Each row of a before or after table is a point. The points were changed in one or more steps. Then noise was added and the rows were shuffled. The steps act on columns, c1 being the first. What was done? A step turns or swaps two columns, mirrors them in a line or flattens them onto one, adds a multiple of one to another, or multiplies or shifts one. Angles are multiples of 10 degrees, from the lower column toward the higher: turns from -170 to 170, lines from 10 to 170 but not 90. Use the fewest steps. Two steps may share a column if one is a turn and the other turns, adds or multiplies; they go together, in the order done. Otherwise the lowest column goes first.
In the rows, zero is written as 128.

Before, 12 rows:
[[ 74  99 162]
 [204 144 110]
 [170  93  68]
 [112 185 160]
 [160 163 111]
 [170  48  31]
 [172 172 116]
 [106 125 177]
 [132 127 107]
 [161 221 118]
 [147 158 140]
 [192 153 143]]
After, 12 rows:
[[219 145 150]
 [186  46  28]
 [226 124 122]
 [188 140 139]
 [149 148 150]
 [ 55 133 129]
 [106 166 174]
 [166 134 135]
 [139 117 119]
 [185  85  72]
 [ 96 151 154]
 [173 163 164]]
Steps: multiply c1 by 1.3; flatten c2 and c3 onto the line at 50 degrees

Before (11 x 8):
[[121 187 109 143 116 159 141 149]
 [108 121  93 119 181 136 121 108]
 [148 134  63 137 105 176 146 155]
 [110 136  99  83 151 123  97 139]
 [157 116 101 108 113 150 132 164]
 [104 156 165 187 131  80 156 121]
 [149 161  66 119 120 138 168 145]
 [160 135  98 109 119 164 156 100]
 [169 155  96 117 132 163 118 135]
 [ 77 147 172 158 105 102 160 134]
 [116 118 124 101 184 137 147 144]]
After (11 x 8):
[[108 121  96 105 181 136 107 125]
 [158 116 109 149 113 150 140 164]
 [109 136  97 116 151 123  35 173]
 [148 134  77 156 105 176 182 134]
 [160 134 109  94 119 164 212 130]
 [121 187 119 154 117 159 167 126]
 [ 77 146 165 148 105 101 223 105]
 [169 154 106 129 132 162  98 140]
 [149 161  68 139 120 138 248 144]
 [104 155 151 152 131  80 212  73]
 [116 118 127 128 184 137 185 160]]
Steps: add 0.3 times c6 to c3; turn c4 and c8 by -60 degrees; multiply c7 by 3

Before, 14 rows:
[[128  38 133  61 177 130 124 115  96 109 156  74  82  73]
 [130 166  58  87  95 100  94 131 188 143 160  78 132 167]
 [ 90 158 136 100 126 184 124 210 153 148 165 124 174 139]
 [ 81 151 128 169 116  93 215 102  76 117 127 129 118 173]
 [110 151  97 149 133 140 172 131 154 192 102 105  99  67]
 [ 47  32 137 194  88 155 180 104  63 184  69 108 110 165]
 [163 102 158 138 153  96 113 146  90 195 137 137  71 161]
 [115  20  76  72 241 151 181 196 126 115  94 144 122  69]
 [138 111  97  92  75  79 159 174  91 133 160  40 193 188]
 [121  30 152 112 166 220 183  77 109 153 181 143 138 117]
 [173  93 162 156  93 206 118 118 144 109 122 194 141 131]
 [ 99  87 142 190 203  93 113  32  74 187 163  97  99  76]
 [118 119 122  62 138 133 151  74  68 122  85 106 162 139]
 [142 115 146 124 168 208  93 158 137 161 115  19 135 165]]
After:
[[107 150  95 146 133 140 172 111 156 194 101 136  98  68]
 [115  18  77  71 240 147 181  83 126 117  94  77 123  70]
 [120  26 152 113 168 218 185 170 110 151 181 160 139 117]
 [129  40 130  60 178 131 123  79  95 109 155 186  82  74]
 [174  93 162 156  93 206 120 193 142 109 119  86 142 132]
 [162 101 156 138 156  95 112 123  89 197 136 104  71 159]
 [ 81 152 129 169 116  92 215 157  76 116 125 139 117 174]
 [141 115 146 125 171 206  94  25 137 161 116 177 135 166]
 [ 46  30 137 192  90 155 180 141  60 185  70 150 109 164]
 [136 112  97  92  74  77 158  23  92 133 161 156 194 185]
 [ 98  87 142 192 206  95 111 182  73 188 163 210 101  76]
 [117 121 123  63 136 134 151 130  67 122  86 195 161 140]
 [130 166  60  87  94 100  92  81 190 141 157 166 133 168]
 [ 91 161 137 102 125 185 122  64 151 148 164  76 174 138]]
Steps: add 0.3 times c4 to c12; turn c8 and c12 by -130 degrees

Before (12 x 24):
[[100 132 154 128 120 122 142 116 123 132 152 128 118 142 139 157 107 147
  147 138 152 120 137 110]
 [159 116 155 134 133 133 157 128 136 139 139 109 151 146 136 134 122 249
  146 127 144  95 123 122]
 [162  95 138 131 182 151 106 134 118 135 146 123 150 120 139 138 109 118
  150 122 108 116 133 120]
 [ 63 147 126 139 114 131  96 118 131  95 124 145 113 141 120 135  99 106
  140 144 154 104 146 109]
 [108 140 147 128 178 131 103 214 122 116 102 115  94 154 132 132  91 117
  132 141 117 122 118 110]
 [157 141 152 137 111 123  93 123 223  86 144 114 157 125 135 153 110 113
  128 144 145 110 141 114]
 [118 140 128 161 112 129 113 117 174 143 134 113 148  93 130 130 159 129
  134 124 148 121 111 119]
 [ 94 132 136 136 148 130 108 128 120 144 140 129 151  98 128 136  93 118
  137 141 114 114 103 119]
 [133 115 100 144 125 119 114 124 135 121 125 129 160 125  75 157 105 109
  120 132 154 123 122 127]
 [148 143 145 135 137 130  92 126 120 140 146 128 111 141 135 137 116 126
  138 121 112 117 129 133]
 [128 119  67 150 112 124 116 131 121 128 151 130 129 152 119 141 110 113
  146  67 110 112 138 147]
 [ 85 133 156 129 152 119  98 118 136 137 151 177 128 124 134 140  95 145
  123  37 140  95 129 125]]
After, 12 rows:
[[164 130 139 128 122 122 142 118 121 133 152 179 119 142 139 157 108 148
  148 138 152 121 132 109]
 [137 116  87 132 132 132 157 128 136 139 139 160 150 147 137 137 124 249
  146 129 143  95 126 121]
 [174 134 151 129 150 116  99 119 137 138 152 227 127 124 134 141  95 146
  124  38 141  96 128 125]
 [152 141 136 127 179 130 105 214 122 116 103 165  94 154 133 133  91 115
  133 142 117 120 124 109]
 [134 141  90 136 110 123  92 123 223  87 144 165 157 126 136 154 112 114
  127 146 144 110 133 114]
 [134 144 102 136 135 132  92 126 119 141 146 178 110 142 137 137 115 127
  137 121 111 116 130 133]
 [132 140 137 160 113 130 112 117 174 143 134 162 149  92 130 130 159 127
  136 124 148 121 120 119]
 [101 115 137 144 124 119 116 124 136 120 124 179 157 125  74 158 103 110
  120 130 153 122 124 126]
 [157 147 183 140 115 131  95 118 131  96 124 196 114 140 118 135  98 106
  141 143 154 103 135 111]
 [121  94  95 132 183 153 105 134 119 136 145 175 150 119 139 138 109 117
  150 121 108 115 130 119]
 [152 131 153 137 148 129 109 127 120 142 139 179 152  99 129 137  92 117
  136 142 113 113 118 117]
 [ 73 120 158 149 111 125 119 131 121 127 151 178 128 153 118 141 110 113
  145  64 109 113 131 146]]
Steps: turn c1 and c3 by -120 degrees; shift c12 by 50; multiply c23 by 0.4
